Every row gives one point. Each table stands for the endless flat space through its points: a line for two points, a plane for three, and so on. Write the one point that lies in both, or say that there is none.
In the rows, zero is written as 128.

First (3 x 4):
[[148 135 122 120]
 [127 135 146 129]
 [168 123 151 144]]
Second (2 x 4):
[[115 129 144 103]
 [145 134 114 123]]
They share: no point

First (3 x 6):
[[156 103 192  90  95 139]
 [200 127 162 118 117 125]
 [176 140 151 132 147 125]]
Second (3 x 6):
[[200 147 170 122 141 155]
 [170 141 194 164 147 155]
 [154 124 175 130 131 131]]
They share: [164 126 167 116 129 131]

First (2 x 6):
[[154 154 124 103  90 156]
 [127 181 127 133  87 156]]
Second (2 x 6):
[[168 177 148 123  84 145]
 [140 149 116 111  88 149]]
They share: no point

First (2 x 8):
[[158 116  99 115 108 137 105 128]
 [142 114 101  99 100 149 119 130]]
Second (2 x 8):
[[179 122 107 119 113 134 101 126]
 [199 134 123 107 123 148 111 116]]
They share: no point

First (2 x 9):
[[ 88 158 172 106 157 141  86 161 108]
 [ 91 155 145 115 148 135  98 176  81]]
Second (4 x 9):
[[101 202 187 130 115 157 141 211 102]
 [100 135 133 101 197 129  61 148  86]
 [ 97 132 149  99 163 131  56 132  94]
 [ 77 178 165 117 173 143 122 206 100]]
They share: [ 89 157 163 109 154 139  90 166  99]

First (3 x 11):
[[118  68 101 149 105  97 101 169 144 103 133]
 [136  79  83 155  97 104  75 190 149 137 157]
 [192 145 115 137 143  72 109 138 123 123 151]]
Second (2 x 11):
[[164 113  91 160 132  97  94 149 121 130 152]
 [169 118  86 167 139 101  93 142 113 134 154]]
They share: [154 103 101 146 118  89  96 163 137 122 148]

First (4 x 11):
[[127 152 138 124 144 106 115  78  73 145 124]
 [ 73 133  85 112  95  93 140  99 115 128  88]
 [ 85 132 110 142 132  74 141  80  89 147  96]
 [106 149 105 107 103 107 109  88 111 129  90]]
Second (3 x 11):
[[ 88 154 114 109  76  75 112 104 120 131  74]
 [100 112  82  89  91 107 119  80  93 150  97]
 [ 96 122  82 101 104 107 124  88 100 143  94]]
They share: no point

First (4 x 12):
[[185 123 173 123  66 154  80  79 178  91 104 141]
 [113 143 139 193 102 178  90  79 144 143 158 151]
 [178 132 176 128  57 162  71  78 178  83 111 142]
 [192 127 126 130 128 112 166 123 161 174  60 110]]
Second (2 x 12):
[[133 100 117 168  91 157 141 116 142 143  96 139]
 [151 114 131 154 105 145 123 106 150 141 104 137]]
They share: no point

First (2 x 14):
[[102 115 105 147 141 171 132 143 122 135  80 128 163  85]
 [106 124 115 145 151 164 132 143 131 131  88 135 156  89]]
Second (4 x 14):
[[105 116 116 150 157 165 119 134 143 106 108 143 137  79]
 [131 166 152 114 193 139 171 166 115 174  78 149 187 117]
 [ 96 135 112 165 128 159 111 138 166 117  89 123 129 101]
 [ 97 108 107 161 143 170 106 127 154  93 111 139 124  74]]
They share: [110 133 125 143 161 157 132 143 140 127  96 142 149  93]

First (3 x 18):
[[175 118 154 166  99  93 146 157 135 115  96 144 100 125  89 140 144 161]
 [163  98 174 184 109  83 126 171 135 131 116 142 100 103 103 154 146 153]
 [183 104 156 184 103  89 128 159 125 119 106 156  86 121  93 138 132 153]]
Second (4 x 18):
[[186 136 160 190  75 117 154 145 116 100 149 128  98 134 112 166 166 113]
 [175 144 161 162 121  88 161 118 126  85 119 183  84 124  89 168 145 142]
 [177 138 167 154 125  80 165 130 140  93 105 175  94 114  87 164 141 158]
 [167 109 169 158 106  82 149 175 154 129  87 129 117 106  92 144 147 177]]
They share: [165 115 163 166 102  90 145 163 140 121 101 137 107 116  94 148 151 161]

First (3 x 18):
[[100 131 128  87 172 165 136  94 139 158 153 146 107 139  96 110 143  90]
 [105 106  93 132 147 145 106  94 139 168 148 136 132 174 106 100 138 115]
 [103 125 120  89 174 166 128  94 130 163 154 141 107 134  91 113 139  92]]
Second (3 x 18):
[[ 97 126 122  95 174 154 137  89 165 163 145 166 116 161 107  89 134 114]
 [ 84 144 144 103 149 168 158  82 160 138 142 145 126 156 111 107 147  84]
 [122  99 100  83 173 144 133  94 134 162 177 148 112 152  90 106 142 104]]
They share: no point

First (5 x 20):
[[105  86 160  78  81 162 121 125 148 110 126  71 141 133 134 130 140 133
   92 135]
 [133  95 156 152 128 171  70  99  66 102 139  88  57 106 110 109 181 100
  111 101]
 [110 129 161 126  44 141 124  89 160 152 120 111 117 152 168  84 150 148
  115 194]
 [135  92 176 113  92 160  87 112 132 153 130  87 117 127 159 123 135 140
  100 159]
 [115 144 158 156  42 136 116  70 147 156 121 127  92 152 170  62 163 144
  125 203]]
Second (5 x 20):
[[148  75 204 156  56 123 126 100 112  88 159  58 150 100 101  39 198  93
   80 192]
 [169  97 172 139  98 187 112  58 113 100 169 124  77 135 124 115 127 121
  149 171]
 [134 109 161 120  94 152  87  85 102  79 148  97 120 139 117  78 162 123
   99 156]
 [138 103 190 163 113 189 148  73 101 112 131 137  96 105 115 128 188 148
  107 182]
 [107 126 124  98 118 178  62  82 122 115 117 124  76 155 157 128 122 152
  114 117]]
They share: [123 100 160 127  89 156  94  91 125 115 131  95 102 126 139  95 152 127
 101 149]

First (3 x 24):
[[120  85 148 162  69 158  89 115 123 119 131 178 173 142 109 129 189  88
  143 153 144  90 110 164]
 [176 103 170 142 115 100 109 125 143 175 183 152 161 154 109 115 135 100
  109 133 168 104 140 162]
 [156  85 156 162 105 130 113 131 139 155 167 162 161 138 113 121 157 104
  123 137 172 102 134 172]]
Second (5 x 24):
[[180  88 180 128  73 143 135 133 109 133 150 162 131 175  73 129 168  56
  119 129 132 116 114 162]
 [165  76 184 113  97 133 143 151  82 118 157 171 138 157  72 129 165  78
  107 133 122 116 136 141]
 [120  75 159 157 117 118 107 129 112 137 159 171 171 146 100 136 176 112
  142 153 159  87 132 155]
 [148 119 133 173  88 125  73 111 164 179 166 146 161 156 124 106 153  74
  124 139 159  78 103 181]
 [126  56 157 147 129 117 107 134 116 124 147 161 167 169  89 125 177 104
  131 155 143  86 131 150]]
They share: no point

First (3 x 24):
[[130 139  98 156 102 191 132 122 126 134 153 143  91 111 133 128 117  85
  180 148 117  89 133 124]
 [132 117  68 140 138 161 114 162 108 164 165 173 111 153 161 168 129  89
  166 164  95 147 159 112]
 [125 113  74 145 144 152 117 160 117 173 171 167 104 159 171 163 141  96
  158 162  85 148 167 103]]
Second (5 x 24):
[[131 143  84 162 137 177 145 117 115 137 161 128  86 112 192 124 135  90
  164 161  78  98 146 107]
 [143 138  98 187 147 192 156  99 128 143 172 112  81 116 202  96 138 102
  160 159  92 113 129 112]
 [142 155  84 208 148 216 157 142 112 170 201 110 106 117 163 133 136 110
  170 126  73 129 137 115]
 [131  89 124 162 140 167 146  85 160 131 145 133  60 155 202  79 137 107
  146 178 130 121 119 127]
 [133 125  93 160 124 165 118 133 133 173 174 155  97 138 154 133 139  95
  167 156 109 132 155 100]]
They share: [124 124  89 153 126 167 126 140 126 158 165 152  94 138 157 143 135  94
 165 154  96 119 154 109]
